Each row is a point. Two turns around zero, p and q, are shown by what they do to some points. Where does a point land after both, in the order given? Backwards means that the second turn is done in reverse. Each puzzle has new turns, and all numbers are rounded.

Turn p:
[-30  -8] -> [  5 -31]
[28 40] -> [-37  31]
[ 16 -29] -> [30 13]
[-34  -8] -> [  5 -35]
[21  5] -> [-3 21]
Turn q:
[ 28 -46] -> [51 18]
[-22  33] -> [-37 -15]
[16  3] -> [ 0 16]
[-35  10] -> [-17 -32]
[12  0] -> [ 3 12]
Where do these land?
p, then q backwards: [31 -5] -> [31 -1]
p, then q: [ 18 -19] -> [-12  23]
q, then p backwards: [-27  11] -> [-25  14]
q, then p: [20 33] -> [-29 -26]
p, then q: [-42 -21] -> [46  8]

Turn p:
[45 32 -3] -> [ 35 -42  10]
[ 27 -16  -7] -> [ -2 -24 -22]
[-38 -17  19] -> [-33  30  10]
[-34   1  -9] -> [ 0 35  2]
Turn q:
[ 12 -22 -17] -> [25 14  9]
[  1 -10 -21] -> [10 20  5]
[40 -2 -4] -> [ 16 -10  35]
[-51  14  53] -> [-33 -32 -59]
[ -2  20 -12] -> [-19  10  10]
Where do these land?
q, then p: [ 31 -52  22] -> [ -7 -56 -30]
p, then q: [15 -1 17] -> [ 15  -2 -17]
p, then q: [ -1  17 -17] -> [ 3 -9 22]
q, then p: [27 27 -3] -> [-32   4  20]
q, then p: [-62   6   1] -> [ 43  42 -16]
p, then q: [ -9   3 -20] -> [-9  3 20]

Turn p:
[-53 -31  -2 -22  18  13] -> [ 18   1   9  -1  49 -44]
[  4 -33  16  -8  24 -13] -> [ 29  28  16 -13  13   2]
[ 25   1  19 -16  17  14] -> [ 36  -2  -1   2 -19   6]
[ 14 -38  11  21 -13  -5] -> [  1   4  18 -38   9  23]
[ 20 -39 -10   4 -25 -16] -> [-11  15   6 -50  -4   6]
[ 22  56   0 -11   4 -14] -> [ -6   7 -29  38 -38  12]
[-75  34   1  22 -40  13] -> [-48 -44 -29  28  56  -7]
[ 22  -3 -33 -16  -6  14] -> [ -5  -6   3 -16 -33 -25]
[21 53 -1 25 20 -6] -> [-13  -2   5  48 -33  27]
Turn q:
[ 35  25  -6 -10  21   6] -> [-18 -12 -12 -38  18 -10]
[-42  17  22  34 -18 -22] -> [ 33  30 -18  36 -11 -27]
[ -5   7   5  27  23 -41] -> [ 32  13   5   4  33 -26]
[ 12 -41  -8 -23 -44  16] -> [-16 -26  34   9 -44  21]
[  6  23 -34  26  11 -11] -> [ 11 -28 -22   6  29 -19]
[  4  30 -13 -18  22   0] -> [-27   1 -17 -10  26  -9]
[ 16 -12 -27 -32  27  30] -> [-34 -20   2 -18  20  38]
[-37 -29  27   5 -55 -25] -> [ 20  23  32  47 -48 -13]
[ 11 -19  34 -10  13  46] -> [ -2  19  -4 -35 -23  44]
Where do these land?
q, then p backwards: [-14 -19 -37 -11  16  13] -> [-17  18  23  36  -7   3]
q, then p backwards: [-17 -21 -21  -7  29  -9] -> [-25  -2  24  28  11  -6]
q, then p: [-38 -25 -23  12  -4  18] -> [ -8 -37  37  -7  -5  14]
p, then q: [-12   9   0 -10  25  35] -> [ 34  -8  26 -15   1  -8]
p, then q: [-28 -23 -20 -38  -7   9] -> [-10   4  32   4  38 -27]
q, then p: [ 52  22  13  19 -29 -16] -> [ -1  47 -35 -37  -3  -2]
q, then p: [ 49  15  69  21 -10 -18] -> [  6  36 -74 -11 -37   1]
q, then p: [  8  40  18  13 -19 -32] -> [-27  47 -19   2  -9  10]

Turn p:
[ -7 -11   2 -15 -46  11  42  22  19] -> [ 32  16 -26 -11  -7 -36 -15 -39   7]
[-30  36 -43  32  31 -20  -7 -26  22] -> [-51  29 -19  10 -40  17  24  34 -11]
[  7  21  28  11 -30 -20 -33 -25  21] -> [-19   2 -15   2  16   7 -10  19  59]
[-31 -37 -40 -41  19  19  -4   9  -5] -> [ 14  33   5  17  25 -12   5   0 -63]
[ 39 -15   9 -16 -28  19 -12 -35 -12] -> [  1 -17  -9  13  41  29 -24 -30  14]
[-26  28 -13   0  23 -15  -7 -12 -36] -> [-16   2   1 -16   2  20  49  18 -14]
[ 16  -9  18 -34  29  33  -4 -20  17] -> [-28 -28   4  15  33 -18 -23  -7 -25]
[-14 -11 -22  -7  35 -36  24   4  12] -> [-11  22   3 -31 -22  -2 -11  21 -38]
[ 48  24  36  36 -36  -4  -9  47  -7] -> [ 24 -25  38  -3 -26  -3  -4 -22  72]
[ -2 -26  26  33   3  12  11  37 -29] -> [ 53 -35  17   3 -22  -5   7   7  -1]
Turn q:
[-30  26  22 -35   1 -38  35  41 -17] -> [-12 -65  14 -50  -8  -5 -10 -25   6]
[ 35 -37   4  14   8  35  30  12  41] -> [-15 -22  -5  60  17  15   3  45   1]
[ 12 -37  20  14  30 -21 -40 -36  25] -> [  3  38 -11  31 -38  17 -49  11 -15]
[-11  34 -14 -40  35  -6  15   4 -21] -> [-27  -4  45 -40  -3   3   1 -10  24]
[-12 -27 -41  23 -32  11 -12  -8 -35] -> [ 47  26 -18 -11   8  22  42   4  -3]
[-20  16  15  17  34 -33 -39 -35  -4] -> [-13  42  -6  -9 -39   6 -31 -39  -5]
[ 23   7 -23  13 -28   3   6 -15   2] -> [ 22  13 -10  15  24 -11  10  -1  23]
[-36  32   8   2   6 -13 -29  37   5] -> [-20 -11  -8 -26 -41 -32  17 -20 -14]
[-23  -4 -16 -34 -19  47  28 -12   6] -> [ 13 -12  51  11  32   2  31   2 -20]
[ 31  -9  31  29 -29  13  35  24 -34] -> [ -6 -29 -51  -8  54  14   3  11  -4]
[ 15 -35   3 -28 -15  38 -18   8  13] -> [ 14   2  15  12  11 -10   3  52 -32]
[ 16  34  -9  27   8 -35 -11 -20  20] -> [ -6  21 -18  16 -17 -20 -18 -30  38]
Where do these land?
p, then q: [ 35  13  -5 -11  26  24  34   8   1] -> [ 34  17   4 -10   8  24 -22 -19 -32]
q, then p: [-13  13 -19  17  -3  26   1  20  14] -> [ 12  -2 -25 -24 -28  -3  -1  -5 -10]
q, then p: [  6  -4  36 -22   0   6 -22  16   5] -> [ 25  15  24 -12  18   9  21  15   2]
q, then p: [-31  -5  18 -15  22 -10  -3  -2  16] -> [ 26 -10 -17   6  27   9   9   4  19]
q, then p: [ 58  -4  12   8  20 -38  -3  18   9] -> [  1  56  20  37  -6 -17  -9  20  11]
q, then p: [-29 -12 -90 -13 -73 -23 -19  -3 -10] -> [-29 -23  15 -51 -17  10 -73 -72  24]
p, then q backwards: [ 36  25 -43  12  18   4 -11  10 -40] -> [-53  -7 -20  -1  40  17  24 -18  -2]
q, then p: [-30 -63  37   5  -7   3  -8 -43   1] -> [ 13 -42  24  38  13  47  34 -26  12]
q, then p: [-26  16  18   8  -2  15  48  18 -10] -> [ 14 -18 -29   2  10   4 -10  15 -50]
p, then q: [ -5  21  36  11  -1  -7 -17 -43  14] -> [  4 -18  16  19 -45   8  32  14  -4]
